Every row gives one point. The window is the flat piece filled in between its corners: a triangle in 3 columns, a solid with four corners in 4, and so on. A path goes straight from each point to the next, and from the last back to the first. After which points does the path pass through the window?
In the rows, 128 means zero.

Window (4 x 4):
91; 91; 127; 141
204; 120; 50; 80
156; 106; 112; 73
131; 146; 197; 157
Path:
(1): 102; 181; 152; 150
(2): 144; 148; 95; 38
(3): 179; 95; 93; 103
(4): 168; 118; 130; 142
(5): 136; 138; 117; 121
(6): 75; 126; 111; 107
(7): 118; 83; 127; 145
(8): 175; 95; 185; 207
(9): 105; 148; 177; 139
(10): 135; 150; 102; 97
(11): 157; 60; 114; 135
(12): 150; 124; 190; 145
Through the window after points: 2, 6, 10, 12

Window, 8 rows:
142; 113; 132; 133; 175; 145; 112; 138
174; 168; 129; 112; 94; 135; 85; 195
113; 174; 115; 165; 108; 134; 162; 77
137; 116; 196; 245; 134; 220; 68; 159
101; 131; 131; 114; 179; 139; 51; 154
168; 136; 153; 94; 149; 116; 67; 64
99; 109; 186; 87; 146; 147; 122; 190
122; 137; 144; 92; 137; 64; 123; 161
Path:
(1): 133; 117; 144; 138; 108; 144; 99; 163
(2): 128; 204; 166; 156; 137; 150; 111; 130
(3): 87; 164; 197; 138; 206; 114; 57; 163
(4): 128; 111; 110; 129; 139; 164; 72; 144
(5): 135; 132; 106; 121; 79; 111; 60; 130
(6): 127; 164; 179; 130; 218; 168; 147; 138
(7): 123; 196; 179; 109; 156; 144; 107; 174
(8): 118; 64; 128; 147; 124; 147; 107; 191
(9): 148; 139; 130; 112; 100; 124; 78; 180
(10): 163; 212; 150; 145; 148; 166; 160; 118
(11): 107; 187; 150; 144; 189; 164; 150; 117
(12): 133; 116; 110; 145; 71; 110; 79; 111
Through the window after points: 3, 5, 9, 11

Window (9 x 9):
149; 113; 144; 184; 173; 76; 98; 79; 146
135; 98; 171; 56; 77; 145; 152; 156; 95
134; 138; 137; 90; 99; 88; 43; 200; 130
93; 141; 111; 161; 114; 59; 126; 63; 173
145; 119; 135; 73; 60; 191; 124; 121; 118
103; 131; 156; 194; 95; 112; 134; 107; 135
137; 217; 154; 78; 238; 107; 115; 120; 96
104; 118; 90; 153; 123; 98; 118; 143; 193
186; 191; 151; 143; 161; 108; 194; 63; 111
Path:
(1): 126; 149; 168; 118; 87; 121; 119; 123; 197
(2): 130; 134; 169; 93; 98; 122; 122; 147; 139
(3): 126; 136; 113; 95; 103; 112; 123; 147; 104
(4): 130; 178; 103; 132; 207; 96; 103; 114; 57
(5): 140; 186; 171; 87; 189; 109; 121; 119; 145
(6): 122; 129; 215; 161; 183; 92; 113; 114; 212
(7): 130; 122; 69; 162; 103; 97; 116; 102; 107
(8): 118; 133; 113; 135; 117; 104; 121; 130; 97
Through the window after points: 4, 6

Window:
158; 158; 153; 122; 103; 76; 109; 46; 112; 93; 249
137; 167; 72; 97; 151; 82; 116; 65; 57; 124; 110
133; 148; 152; 116; 138; 104; 159; 132; 119; 175; 130
126; 141; 122; 147; 86; 171; 128; 110; 79; 91; 115
117; 99; 65; 97; 142; 97; 90; 139; 67; 169; 118
68; 101; 179; 132; 132; 142; 90; 162; 112; 101; 91
145; 151; 108; 126; 146; 46; 134; 174; 121; 139; 162
51; 147; 128; 79; 138; 155; 153; 170; 140; 99; 127
158; 197; 131; 59; 86; 128; 129; 175; 125; 119; 128
144; 138; 167; 68; 128; 181; 158; 211; 122; 80; 113
140; 133; 143; 120; 105; 139; 134; 78; 163; 84; 136
Path:
(1): 137; 127; 157; 96; 98; 99; 157; 141; 96; 109; 123
(2): 89; 141; 133; 112; 131; 163; 124; 160; 134; 108; 133
(3): 147; 152; 145; 114; 148; 114; 117; 121; 117; 142; 138
(4): 108; 133; 114; 125; 88; 98; 167; 146; 104; 114; 146
(5): 76; 117; 195; 53; 105; 96; 187; 97; 107; 99; 142
(6): 128; 179; 63; 146; 145; 163; 80; 164; 136; 109; 151
(7): 151; 169; 98; 99; 180; 142; 102; 173; 149; 190; 152
(8): 108; 93; 107; 108; 92; 71; 123; 108; 55; 93; 120
(9): 135; 120; 121; 120; 94; 79; 177; 118; 102; 111; 127
(10): 143; 166; 122; 103; 154; 119; 75; 138; 110; 131; 147
(11): 83; 184; 127; 160; 168; 151; 89; 153; 105; 179; 125
(12): 118; 92; 143; 64; 97; 86; 162; 156; 133; 49; 135
Through the window after points: 3, 5, 7, 11

Window:
98; 128; 126; 139; 124; 113; 151; 137; 185; 162; 104; 108; 143; 95
110; 94; 110; 133; 154; 158; 150; 185; 113; 128; 116; 142; 113; 105
112; 116; 184; 135; 152; 126; 132; 121; 138; 129; 105; 129; 108; 184
99; 126; 136; 132; 128; 89; 118; 180; 114; 146; 147; 120; 113; 83
128; 154; 94; 119; 119; 104; 181; 136; 181; 150; 133; 100; 69; 145
105; 139; 64; 67; 96; 185; 74; 183; 108; 190; 249; 142; 171; 48
192; 147; 91; 77; 149; 104; 151; 120; 192; 138; 94; 93; 115; 91
75; 123; 110; 112; 145; 133; 121; 135; 116; 143; 121; 176; 98; 116
91; 134; 83; 115; 146; 130; 84; 145; 116; 117; 96; 143; 173; 190
105; 58; 102; 101; 104; 85; 151; 131; 116; 161; 146; 141; 139; 148
81; 127; 165; 111; 175; 168; 115; 82; 90; 155; 120; 31; 100; 115
115; 95; 96; 165; 164; 139; 93; 121; 105; 142; 128; 155; 105; 164
121; 146; 127; 129; 160; 90; 159; 123; 109; 149; 135; 143; 184; 158
125; 137; 156; 157; 85; 131; 159; 101; 85; 132; 115; 132; 128; 137
Path:
(1): 110; 117; 111; 73; 108; 120; 132; 66; 108; 72; 124; 86; 146; 153
(2): 119; 167; 92; 89; 162; 137; 119; 106; 140; 67; 144; 146; 103; 122
(3): 95; 95; 134; 137; 121; 115; 140; 156; 126; 204; 101; 130; 124; 122
(4): 123; 119; 121; 109; 130; 117; 126; 163; 102; 182; 109; 128; 111; 122
(5): 95; 127; 107; 135; 139; 137; 129; 120; 132; 122; 150; 119; 142; 117
(6): 107; 117; 121; 149; 147; 132; 110; 110; 146; 93; 131; 125; 118; 120
(7): 118; 132; 123; 110; 145; 141; 147; 156; 102; 185; 115; 117; 118; 130
(8): 106; 134; 128; 143; 151; 132; 128; 151; 130; 169; 120; 127; 115; 142
Through the window after points: 2, 8
